Each row of a before or after table is a point. The points were changed in one or more steps. Then noise was added and the rows were shuffled. The steps act on columns, c1 being the first. Write out the steps. A step turns or swaps two columns, mirrors them in a line or flattens them onto one, adds a multiple of one to another, or multiplies or shifts one. Angles are multiples of 10 degrees, from the lower column toward the higher: turns from -170 to 170, lines from 10 to 170 but not 90. Use the fewest steps. Two steps may share a column if one is a turn and the other turns, adds or multiplies; they go together, in the order done. Otherwise the lowest column goes first.

Before, 14 rows:
[[-0.35 -0.46 -0.15]
 [-0.33  0.32 -0.03]
 [-0.03 -0.12  0.64]
 [-0.24 -0.29 -0.19]
 [ 0.13  0.16  0.20]
 [-0.19  0.03  0.01]
 [-0.02 -0.40 -0.27]
 [ 0.05  0.08 -0.30]
 [ 0.23 -0.10  0.55]
 [-0.25  0.30  0.66]
 [ 0.26 -0.30  0.26]
 [ 0.63 -0.14  0.17]
 [-0.33  0.00  0.60]
 [ 0.03 -0.47  0.12]]
After (14 x 3):
[[-0.08 -0.66  0.02]
 [-0.47 -0.02 -0.04]
 [ 0.08 -0.19  0.45]
 [-0.60  0.15  0.32]
 [ 0.31 -0.16 -0.20]
 [-0.05  0.18  0.45]
 [ 0.65 -0.32  0.25]
 [ 0.58 -0.56  0.00]
 [-0.87  0.07  0.47]
 [ 0.14  0.30 -0.03]
 [-0.63 -0.59 -0.40]
 [-0.82 -0.59 -0.10]
 [ 1.57 -0.20  0.10]
 [-0.82  0.08 -0.31]]
Steps: multiply c1 by 2.5; mirror c2 and c3 in the line at 140 degrees

Before:
[[-0.08 -0.18  0.00 -0.69]
 [ 0.35  0.07 -0.02  0.20]
 [-0.26  0.31  0.02 -0.04]
 [-0.54 -0.10  0.53  0.21]
 [-0.02 -0.20 -0.27 -0.75]
 [-0.29 -0.21  0.97  0.06]
 [-0.05  0.45 -0.16  0.34]
 [ 0.52 -0.90  0.47 -0.50]
 [ 0.08  0.80  0.17  0.11]
 [-0.27  0.02  0.50  0.14]
 [ 0.05  0.65 -0.11  0.07]
 [-0.57 -0.40  0.77  0.02]]
After, 12 rows:
[[-0.56 -0.23 -0.80  0.06]
 [-0.24 -0.41 -0.84  0.02]
 [ 0.16  0.30 -0.31 -0.06]
 [-0.04 -0.11 -0.72  0.23]
 [ 0.05  0.64 -0.09  0.09]
 [-0.68 -0.90  0.38 -0.48]
 [-0.17  0.77 -0.25  0.10]
 [ 0.22 -0.21  0.25 -0.74]
 [ 0.20  0.45 -0.07  0.36]
 [-0.19  0.02 -0.54  0.15]
 [ 0.05 -0.19 -0.01 -0.72]
 [-0.20  0.07  0.26  0.19]]
Steps: turn c1 and c3 by 130 degrees; add -0.3 times c2 to c3

Before (10 x 8):
[[-0.27 -0.03 -0.16  0.08  0.04  0.45  0.22  0.69]
 [ 0.45  0.52  0.52 -0.08  0.11  0.49  0.59 -0.18]
 [ 0.23  0.62 -0.46  0.39 -0.13 -0.22  0.08 -0.46]
 [ 0.18  0.04 -0.15 -0.32 -0.11  0.26 -0.82 -0.19]
 [ 0.38 -0.37 -0.60 -0.12 -0.28 -0.75 -0.26 -0.26]
 [-0.62  0.56  0.30  0.44 -0.93 -0.27 -0.68  0.08]
 [-0.77  0.01  0.18  0.17 -0.55  0.08  0.35  0.84]
 [-0.33  0.49  0.00 -0.50  0.00 -0.04 -0.60 -0.07]
 [-0.14 -0.43  0.43  0.36  0.13 -0.44  0.46 -0.38]
 [-0.84 -0.20 -0.50 -0.10 -0.55  0.04  0.24  0.15]]
After (10 x 8):
[[ 0.12  0.02 -0.52 -0.33 -0.13  0.27  0.32 -0.21]
 [-0.28  0.55 -0.38 -0.56  0.02 -0.01  0.12  0.02]
 [-0.31 -0.05  0.19  0.09  0.11  0.50  0.10  0.67]
 [ 0.39  0.59  0.22 -0.06  0.17  0.56 -0.66 -0.17]
 [-0.72  0.05  0.17  0.11 -0.57  0.10 -0.24  0.84]
 [-0.71  0.65 -0.58  0.52 -0.96 -0.32 -0.15  0.10]
 [ 0.20  0.60  0.23  0.38 -0.16 -0.19  0.49 -0.47]
 [-0.77 -0.22  0.32 -0.07 -0.49  0.05  0.43  0.13]
 [-0.17 -0.45  0.16  0.33  0.11 -0.41 -0.53 -0.34]
 [ 0.40 -0.39  0.00 -0.09 -0.26 -0.84  0.58 -0.30]]
Steps: multiply c7 by 0.7; turn c3 and c7 by -110 degrees

Before, 12 rows:
[[-0.39 -0.37 -0.43  0.10 -0.13  0.45  0.13  0.04 -0.52]
 [-0.13  0.43  0.17  0.08  0.13 -0.06 -0.45  0.51  0.57]
 [-0.57 -0.10 -0.63  0.28 -0.23  0.36  0.73  0.08 -0.37]
 [-0.27 -0.31 -0.31  0.07 -0.08 -0.28  0.43 -0.12 -0.10]
 [-0.36 -0.03 -0.39  0.28 -0.02  0.49  0.51 -0.11 -0.11]
 [ 0.12  0.00 -0.43  0.16  0.12 -0.16  0.07 -0.01  0.12]
 [-0.61 -0.26 -0.17  0.41  0.02  0.42  0.36 -0.35 -0.24]
 [-0.15  0.38 -0.40 -0.09  0.01 -0.17  0.00 -0.28 -0.11]
 [ 0.20  0.29 -0.11 -0.42  0.68 -0.39  0.08  0.11  0.16]
 [-0.09  0.41  0.10  0.22  0.36 -0.42 -0.07  0.26 -0.17]
 [ 0.45  0.37  0.17  0.15  0.20 -0.19 -0.04  0.13  0.01]
 [-0.14  0.07 -0.42  0.47  0.42 -0.06 -0.03  0.06 -0.13]]
After:
[[-0.69 -0.33 -0.78  0.04  0.10  0.10  0.27 -0.11  0.43]
 [-0.34  0.42  0.43 -0.15  0.05 -0.32  0.26  0.51 -0.62]
 [ 0.31  0.01 -1.08 -0.16  0.12 -0.05  0.21 -0.02  0.03]
 [-1.54 -0.27 -0.43 -0.17  0.36 -0.13 -0.40 -0.37  0.43]
 [-0.98 -0.38 -1.07  0.10  0.15  0.16 -0.59  0.04  0.30]
 [ 0.51  0.29 -0.29 -0.51 -0.62  0.04  0.43  0.13  0.02]
 [-0.21  0.42  0.25 -0.43  0.08  0.37  0.26  0.26  0.00]
 [-0.38  0.36 -1.01  0.00 -0.08  0.18  0.10 -0.26  0.03]
 [ 1.13  0.39  0.43 -0.23  0.11  0.10  0.15  0.13 -0.04]
 [-1.43 -0.10 -1.56  0.11  0.35 -0.11 -0.37  0.12  0.81]
 [-0.34  0.07 -1.06 -0.57  0.30  0.12 -0.04  0.05 -0.01]
 [-0.89 -0.03 -0.98 -0.07  0.27 -0.30 -0.40 -0.10  0.50]]
Steps: multiply c1 by 2.5; multiply c3 by 2.5; turn c4 and c5 by 110 degrees; turn c7 and c9 by 110 degrees; turn c6 and c7 by -120 degrees

Before, 12 rows:
[[ 0.40  0.01  0.29 -0.41 -0.05 -0.32  0.02 -0.28  0.40 -0.02  0.79]
 [-0.32  0.14  0.05  0.01 -0.11 -0.30  0.47  0.15 -0.42  0.18  0.00]
 [ 0.92 -0.35 -0.65 -0.61  0.07  0.43  0.32 -0.06 -0.39  0.31 -0.28]
 [ 0.34 -0.25 -0.11 -0.04 -0.91  0.07  0.21 -0.85 -0.33  0.12  0.06]
 [-0.09  0.56  0.97 -0.12 -0.44 -0.19  0.17 -0.72  0.25  0.10 -0.38]
 [-0.36  0.18 -0.12 -0.29 -0.56  0.23 -0.24  0.01 -0.27  0.10 -0.05]
 [-0.13  0.60 -0.36 -0.27 -0.07 -0.38  0.02  0.03 -0.49 -0.89  0.00]
 [-0.13  0.14  0.33 -0.52  0.15 -0.11  0.55 -0.93 -0.57  0.14 -0.14]
 [ 0.23  0.37 -0.03 -0.53 -0.59 -0.13  0.47  0.25 -0.36 -0.13  0.28]
 [-0.06  0.80  0.34  0.10  0.07  0.40 -0.31 -0.54 -0.09 -0.21  0.29]
 [ 0.07 -0.02 -0.27 -0.43 -0.33  0.26  0.62  0.09  0.00 -0.23  0.20]
 [-0.06  0.48 -0.40 -0.53  0.00 -0.28  0.66  0.12 -0.04  0.30  0.05]]
After (12 x 11):
[[-0.04 -0.45  0.42 -0.31  0.56 -0.76  0.42 -0.49  0.00 -0.75  0.35]
 [ 0.25 -0.07 -0.24 -0.56  0.33 -0.89  0.41 -0.57 -0.94  0.39  0.15]
 [-0.11 -0.14  0.23 -0.44 -0.37 -0.38  0.67 -0.01  0.05  0.05 -0.15]
 [-0.11 -0.40  0.41 -0.49  0.47 -1.03  0.41 -0.03  0.12  0.61  0.32]
 [-0.26 -0.51 -0.01 -0.56 -0.18 -0.90  0.47 -0.39  0.23  0.12  0.01]
 [-0.26 -0.49 -0.44 -0.38 -0.01 -0.94  0.03  0.43 -0.29  0.00 -0.60]
 [-0.34  0.13  0.02 -0.06 -1.17  0.04  0.08 -0.33 -0.85  0.19 -0.21]
 [ 0.45 -0.18 -0.83 -0.14  0.12 -0.37  0.06  0.24 -0.68  0.18  0.64]
 [ 0.26 -0.11  0.20 -0.30 -0.32 -0.15 -0.24 -0.25  0.05 -0.05  0.15]
 [ 0.29 -0.12  0.05 -0.02 -0.01 -0.29  0.37 -0.44  0.16  0.39  0.07]
 [-1.09  0.46  0.27 -0.62 -0.27 -0.55  0.11 -0.41 -0.08  0.47 -0.03]
 [ 0.19 -0.81 -0.25  0.10  0.83  0.56 -0.15 -0.10 -0.58 -0.39  0.28]]
Steps: turn c1 and c3 by -160 degrees; add 1 times c2 to c5; turn c2 and c11 by 140 degrees; add 1.5 times c4 to c6; turn c7 and c10 by 30 degrees; swap c8 and c9
